Each row is a point. The window is the flat piece filled in between its corners: a triangle in 3 columns, a solid with four corners in 4, and so on. A path goes straight from each point to the next, and from the last back to the first. List the points from which the path goes on through the window.

Window (3 x 3)
[[-50  20 -53]
 [ 15  23  35]
 [  9 -35 -29]]
Path:
(1): [-68   2  -1]
(2): [28 -9 47]
(3): [ 30  36 -16]
(4): [-35  36 -60]
(5): [-69  18 -10]
(6): [-46   9 -20]
(7): [ 16  27 -33]
(8): [30 36 16]
(9): [-10   1  48]
(10): [-59 -22 -29]
(11): [-37  42 -61]
(12): [-32  25 -72]
Through the window after points: 6, 8, 10, 12

Window (6 x 6)
[[-79 -52 -50 -51   0  -1]
 [  9  -6 -20  30   9  26]
 [  5   1  20   0 -29 -17]
 [  6 -96 -18 -96 -36   7]
 [ 14  17 -25   1 -29  48]
 [-22  22  33  -5  23  10]]
Path:
(1): [  2 -30  10  15 -22  29]
(2): [-44 -93   7 -29 -40  30]
(3): [  30  -52  -43 -114  -14  -16]
(4): [  3 -27 -38 -24 -17  -1]
(5): [-25 -30   1 -28 -31  35]
(6): [-73 -62  -9 -46  -9  16]
(7): [-46 -37 -53 -46  -2  -5]
(8): [ 26  -1 -19 -30 -20  17]
Through the window after points: 2, 6

Window (8 x 8)
[[ 26 -34 -11   8  15 -37  39  19]
 [-39  -7 -64 -14  41 -10  35   1]
 [  5 -34 -60  17  14  42   8   1]
 [ 16  28  73   5 -32 -27  83 -52]
 [ 12  33 -63  45  -5  -4   2  17]
 [ 78 -21 -29 -22 117  -7 -16 -19]
 [ -9 -27 -41  39  93  12 -13  21]
 [ -1 -18  82 -32 -20 -76  23 -80]]
Path:
(1): [ -8 -29 -73  10  36  -5  16 -13]
(2): [  6  -4 -53 -10  70   2  -7  35]
(3): [  9 -20 -17 -20  53  -8  -7   4]
(4): [ 31  -8 -53  29  27 -63  32 -67]
(5): [ 32   7 -15  38   9 -35  32 -43]
(6): [ 17 -17  22 -28  15  -5  -4  17]
(7): [-12  33  48 -53  31  -9  38  27]
(8): [ 12  -7  34   9 -17 -43  45 -62]
Through the window after points: 7

Window (9 x 9)
[[-22  -1  10  -3 121  -2  -2 -27  26]
 [-41  31   4  -4 -42  50  11 -37 -37]
 [ 25 -75  35  55  28 -17  14  11  62]
 [ 13 -51  38  33 -21  69 -28  41 -22]
 [ 50 -11 -12  38  16  41   1 -10   3]
 [  6  80  47 -51 -39  49  -9 -22 -29]
 [-21  96   2 -12 -60  13 -27  21 -56]
 [ 34 -94 -11  -4   4   7 -15  17  21]
 [ -3 -39  -7  20  49  40 -25   1  86]]
Path:
(1): [-13  18  30  -6  10  18  12  16  13]
(2): [-41  58   1 -17   7  32   2  63 -25]
(3): [  6  42   5   1 -46   9 -29  -8 -31]
(4): [-12 -62  41  45  21  44 -80 -25  29]
(5): [ 18 -15 -16  11  31  -1  50  23  25]
(6): [-27 -27  12 -26  26  25  35  76   2]
(7): [ 48   3  20  25 -35  45 -44 -48  13]
(8): [ 12  17  21  18  17   9 -23 -22 -16]
(9): [-37  16 -25 -46  -7  87  49  12  20]
(10): [ 0 -5 10 20 14 33 12 16 21]
(11): [  6 -34  56  29  26 -22 -60 -42   0]
(12): [ 18 -43  -7  30   0   3 -72 -31  22]
Through the window after points: 2, 8

Window (11 x 11)
[[-23   4  20 -84  34  23  30 -46  10  18  32]
 [-76  25  19   6 -19  35  -3  33   8  56  26]
 [ 14   8   8  37  21 -23   6 -41  74  31  35]
 [ 22 -50 -41  28   8  60 -48 -22 -25  87 -27]
 [ 17  38   6 -20  21  31  46   8  62  24  38]
 [  0  17 -12  45  15  29 -45  -8 -89  79 -26]
 [ -5  -4  10 -39 -36 -16  16  11 -96  47  39]
 [-11  23  66 -51 -57 -29 -10   4 -12  44 -44]
 [-42 -32 -44  29  60  87 -52  52 -26   7  10]
 [ -5  23 -53  -4  -5  -7  24 -33  26  26  -3]
 [ 25   8  67  33 -64 -22  44 -69   0  41 -42]]
Path:
(1): [ 14  50  -8  27 -14  50 -45 -29  12  -5  59]
(2): [ -8  26  38  12 -60  48 -49 -41  39  -6   4]
(3): [-40   2 -11 -33  62  -6  76  34 -18  86  31]
(4): [ -6 -11  32   2  -3 -15  49 -21 -16  54   6]
(5): [ 16  42  -4 -16 -75  28 -50 -41 -18   7 -21]
(6): [ 14  58 -25 -59 -33  25 -17 -65 -40  44  33]
(7): [-15 -48  61  58   5 -43  46  27  55  49 -35]
(8): [ 19 -17  12  15  46   5  16 -25  21  63 -23]
(9): [-16  20 -21  40 -36  33 -25 -18 -33  41  36]
(10): [-19  31  35   9 -33  47 -56 -23 -36  19  13]
(11): [-13  11  45 -46 -37 -35  16  12   4  55 -37]
(12): [-23 -18   4  23  13   5  -3   7  -5  56  -4]
(13): [ 14  27  25 -39  -6  57 -16 -36 -35  16  29]
(14): [-15   1 -59  15 -24  50 -53 -32   3   9   9]
(15): [  6   6  59  40  62 -13  36  56 -39  89  -6]
(16): [-22 -27  20 -16  18 -10  37 -15   4  79 -64]
Through the window after points: 2, 4, 10

Window (14 x 14)
[[  33  -16    3    1  -34   -9   11  -24  -54   52   38   10  -45   -7]
 [  -6    5    5  -34   -8  -17  -13   45   34   -3   11   -3  -26  -35]
 [ -47    0    4   43  -31   21  -14    5  -20   35   -3   13    1   10]
 [ -31  -53  -24  -19   17  -39    0   49   69    4   45   -4    2   -8]
 [ -35    9   29  -27    6   -5   15  -24  -10   -8   -6   26   29   23]
 [  25   43  -20   15   27   11  -17   18   11   22   14   20  -56   43]
 [ -18    1  -26   25   31   47    7  -15  -31   12  -12  -14    8  -11]
 [ -31   -9  -16   -8  -35    8   40    0  -13   29  -31   -8   10   10]
 [  10  -30   28   29    2   31    4   36   38   14   -1   25   11   -1]
 [   0  -31   34   37   -5  -53   14    9   38   41    5    2   26  -25]
 [ -35  -19   30  -15   -5    2   -7    7    7   61  -17    4  -23   11]
 [ -14   19    4  -24  -15   28    7  -29  -16   26    4  -30   62   20]
 [  10  -13  -39  -11  -39   11  -13 -121  -23   17  -12  -24   42   19]
 [  -1  -11    0   34   18   34  -10   24  -42  -19  -20  -33    5   28]]
Path:
(1): [-13 -15 -18   7  26  -6 -16  25 -10  38 -14  10  28  -6]
(2): [ -2 -16 -13 -17   4   2 -12   1 -22  39  -9  41   7  10]
(3): [-22   3  25  11 -16  14  19 -29  15 -10   7 -31  27  12]
(4): [-44 -15  22  -3  -1  -2  -6  21  19  -1  25 -25 -30  -9]
(5): [ 11 -29 -35   6  15  -4   5  14  18  21   4  14  30  11]
(6): [ 30  -2 -31  -1   6  11 -12   4 -21  54   6  17  66  27]
(7): [-43 -14  40  27 -14  -7  18 -13  18  10  -4 -11 -39  -5]
(8): [-10 -21  -1   4 -15  -8  18 -16   5   7  19 -14 -13  18]
(9): [-13  -4  -7   3  13  10 -14  26   4  43 -11  23  18   0]
(10): [  9  -2 -11  11 -11  -6  -7   5 -19  41   2  12  28  10]
(11): [-22 -10  13   9   0  21   8   0  11   7   1 -29 -20  -3]
(12): [-30   0  12  16 -11  -3  24  -1  10  21  16 -20 -10  -3]
(13): [ -4 -34 -28   0 -11  12 -44  17 -24  29  -2  44  12  13]
(14): [-23  -3  -5 -14   3 -13 -19  -5 -16  33 -31  31  37  14]
(15): [-23   2  21 -12  -5   8  23 -27  -2  -8  10   1  10  16]
(16): [ -5  -3   9  11 -16  27  14 -13   7   4  10  -7 -15  -1]
Through the window after points: 2, 4, 12, 14, 16

Window (14 x 14)
[[ -67   14   -8  -41   40  -34  -69   -4  -11   44   -6  -28    2   50]
 [  49   -9   12  -29   31  -15   40   -8   -9  -12  -10   10  -39   73]
 [ -30   93    0  -24   24  -27  -25  -10    2   28  -32   27   23  -18]
 [  22   64   25   77   57  -10  -37   16    8    4  -60  -14   62  -26]
 [  20  -35   -4   33   37  -46   47  -25   -5 -121   12   48  -17    6]
 [  66  -11  -36   68    1  -36   41   18   29  -87   43   48  -47   23]
 [  41    3  -29   71   30  -16   57   49    6   39  -77   11   33  -74]
 [ -39   12  -18  -61   29   40   -6   10   -1   -7    4    6   19   75]
 [ -18   37   12  -75   47   12  -22  -32    0   41   46  -30   33   -9]
 [  -3  -17   28  -18  -20    7   23   24  -33  -41   17    3  -44   20]
 [  15  -33  -11  -29  -20    6   11  -26   35  -56  -19  -10  -41   25]
 [  15  -17    1    8  -26  -52   62   18   17  -61   -2  -17    5   60]
 [  25   59    5   51   91  -18   44   81   47   12  -74  -27    8  -54]
 [ -10  -13   38  -71   14  -11  -42   16   25   12    1   28   31    6]]
Path:
(1): [ 30  12  -9 -19  24 -12  13   7  -9 -30 -10   6   7  13]
(2): [ 56  13 -17 -48  27 -14  29  16  -3 -63 -42   9  16  15]
(3): [-58 -13  12  71  23 -13   4   9  17   9  23  17 -27  29]
(4): [ 16   4  12  14  32  -6  25  -7  38 -19 -19   5  -4  26]
(5): [ 27  15 -55  -7  15 -47  -2  35 -19 -38   4  14 -13 -23]
(6): [ 30  18 -54 -35  19 -27  -1  63 -19 -31 -39   3   1 -40]
(7): [ 10   2  24 -17  29 -12  16 -22   8  -3  -1   9 -16  58]
(8): [-40   3  17  10  53 -28  11 -22  49  24   1   5 -11  62]
Through the window after points: 6

Window (14 x 14)
[[ -40    2   44   20   25   48  -33   21  -41  -22  -19   -9   -6  -57]
 [ -18  -22  -37   84  -27  -20  -31   22  -18   38   -9  -23   15  -50]
 [   0   16   12  -61  -47   65  -37  -47  -77    3  -64  -37   12  -44]
 [ -64   11   22   11  -46   43  -57  -39  -16  -18   17  -14  -68    9]
 [  -2  -42  -10   39    3  -23   72  -10   14    7   28    1   -9   -8]
 [  36  -26    1   45  -21  -31    1   39   15  -59   -2  -16   -8  -27]
 [  25  -70   34  -62   44  -91   22    1   46   73   35   18   19   77]
 [  16  -44  -18   13   48   19   15  -43  -24  -25  -49  -29  -52   -2]
 [ -38  -10  -70  -13    4   -4  -19   84   17   -8   29  -40  -16  -31]
 [   0  -55  -16   15   -4    1  -32    7   -2   17   27   21  -24  -72]
 [  44   41   -6   81   -6    9   -2   19   52  -19   14   -8  -17  -35]
 [  55   16 -108   97  -16  -44   17    5  -61  -12  -10   52   25  -34]
 [ -16  -68    8    9   -4   51   -6   16   29   -1    0   21  -30   29]
 [  18   -9   37   56   -5   51   -4   59 -121   47  -18    8  -96  -32]]
Path:
(1): [-30 -19 -10  22 -42 -30  55  31  22   6 -53  30   3 -47]
(2): [ 37 -23 -22  22  36  28 -87  12 -17 -18  81 -46 -42 -12]
(3): [ 21 -14 -46  53 -25  17 -28  -4 -49   8  17 -39  15 -47]
(4): [  4  14  -8   3  -5  -1  10  -1 -33 -14 -49  41 -11 -19]
(5): [ -3  -1   1   2 -10 -38  31  18  -4   2 -40  12 -57  -1]
(6): [  7 -42 -11  17   7  31 -19   0   1  -7  41  -6   6 -16]
(7): [ 78 -33  15  22   9  35 -22 -11   0   1  70 -42 -15  12]
(8): [-25 -28 -23   5   0 -33  14  11  -3  16 -37  17 -20 -10]
(9): [ 13   4 -38  16 -23  -2 -57  47  11 -25 -68  38 -55 -46]
(10): [-36 -49 -18  19  21   2  51 -17 -65  30  84 -61  23  16]
(11): [-17   6 -39  25  -8  66 -34  11 -73 -23  62 -73   2 -17]
(12): [  8 -28  53  34 -12 -26   4  17  -1  50 -55  58 -79 -11]
Through the window after points: 1, 3, 11

Window (14 x 14)
[[ 50  42 -23  22  24  36 -17   8 -51  39  40 -20  37  18]
 [ 55  53 -77  21   1  29 -22 -18 -26  21  20  -6 -18 -27]
 [ 24  29  29  30 -11  32  18  36  -9   9 -50 -37 -19 -40]
 [ 77  -5   5  35 -30  20  61  19 -11  55  19   2 -16  -7]
 [ 69  -1  63 -35  38   8 -50 -25 -48 -74 -39   0  -9  16]
 [ 11 -11 -12  45 -23 -10  19 -31  -6  45 -12 -32   2 -17]
 [ 31   2 -56  50   3 -23 -41  33   5   9 -51 -69 -57  14]
 [ 17  -4 -23  17 -64  17  49   0  25 -13 -64  -3  66  29]
 [-35  69 -25  57  -5  10  28   5  15  18 -27  32 -10  52]
 [ 21 -31 -25   8  35  41 -50   5  46  -8 -42   1  10   5]
 [ 21  -4 -20  73 -22  16  42   3  10 -28   9  -9  22  -3]
 [ 27 -19 -20  55 -49  20  -5  29 -49  20 -45   2   0 -18]
 [-13 -88 -20 -72  40  84 -35 -26  -3 -56 -40 -52 -25  73]
 [ 26  56  -3 -15 -13 -36 -33  24  41  -7 121  34  18 -34]]
Path:
(1): [ 46  48  46  25 -26  42 -65  -3  30  16  36  -6 -20   8]
(2): [ 11 -21 -64  -3  18 -13  42  15 -38  -6 -36  -5  29  -6]
(3): [ 31  10 -57  -2  35 -20  -5  27 -46  -3   4 -12 -14 -12]
(4): [ 33   1   2  53 -28  28 -30   0  19   5 -49 -44 -20  25]
(5): [  76   37   13   26 -104   21  -45  -89  -33  -43  -19   -1   -5   -7]
(6): [ -9 -22 -28  13  49   8  53  63  19  29 -31 -15  36  23]
(7): [ 13  12 -50 -27   7 -61  59  13   5 -10 -30  28  37   5]
(8): [ 41  22  23  82 -40  91 -29  -4 -28  22   3 -40 -39   8]
Through the window after points: 3, 5

Window (14 x 14)
[[ -19   22   34 -121  -35  -10  -36   30  -15    9   40   22  -10  -21]
 [  27   13    7  -64  -38   13  -21  -53   35   21   74    4  -46   35]
 [   8  -49   25  -12   10   18   23   -1  -11  -85  -53    3   43  -41]
 [  19   -2   68  -80  -37  -21  -30  -31  -24   64   -2   -3  -35  -10]
 [ -59  -63   18    6  -25  -36  -21  -19   18  -64  -27  -23   66  -19]
 [ -28  -54   -6    5   40   15   28    9   28   -2  -36  -15   87    1]
 [ -47   58   37  -40  -11   20  -11  -36  -34   43   40  -11  -57  -32]
 [ -55  -47   36   44  -13   -5   37   16   50  -41  -54   51   45   -8]
 [  -8    0   19  -50  -65   37  -43  -12   22   42   22    0  -22  -71]
 [ -35  -49    5  -86  -33   41  -27  -40  -23   20   15   28  -30   20]
 [ -10  -34  -35   26    1  -23  -14   -9  -13  -46  -63   48   84  -12]
 [ -20  -14   -6  -17  -53  -13  -14   41   -1   27   22  -28  -84  -20]
 [ -24  -11   70   60  -43   30  -37   62  -34    8   30  -13   -2  -26]
 [ -33  -42   45   75  -50  -13   47   42  -41   25   67    2    4  -77]]
Path:
(1): [-34 -12  46  26 -60   5  -2  16 -37 -13  -2  -3  43 -11]
(2): [-32   1  23 -50 -75  20  -6   1  -5  -1 -14   0  30 -21]
(3): [-12 -31  15 -31  12  -8  -4 -25  -7  24  35  18 -34 -15]
(4): [-48   0   4 -28  30  -5 -24 -26  16  27  10   9 -33 -48]
(5): [-18  -6  28 -10 -52  34  12   5 -14 -10  18  -6  21   2]
(6): [ -3  -2  30 -52 -54  23  10  -8 -11  16  13   7 -12 -14]
(7): [-31 -21  27 -15 -12   0 -40 -10  26  14  32  -3 -25 -22]
(8): [  1 -47 -14 -26  14 -30 -57 -13  17   7  40  26 -28 -24]
(9): [-30 -12  57 -22 -77  42  31  23 -17  -5 -33  -3  46 -10]
(10): [-34   5   8   2 -44  23   3   8 -17   7 -29 -29  22  -2]
(11): [-11 -60  62  23   2 -37  -6  20  12 -39  42  28  17 -70]
(12): [-15 -32  18   6  21  12 -42  27  25   6  14   5 -33 -36]
Through the window after points: 12
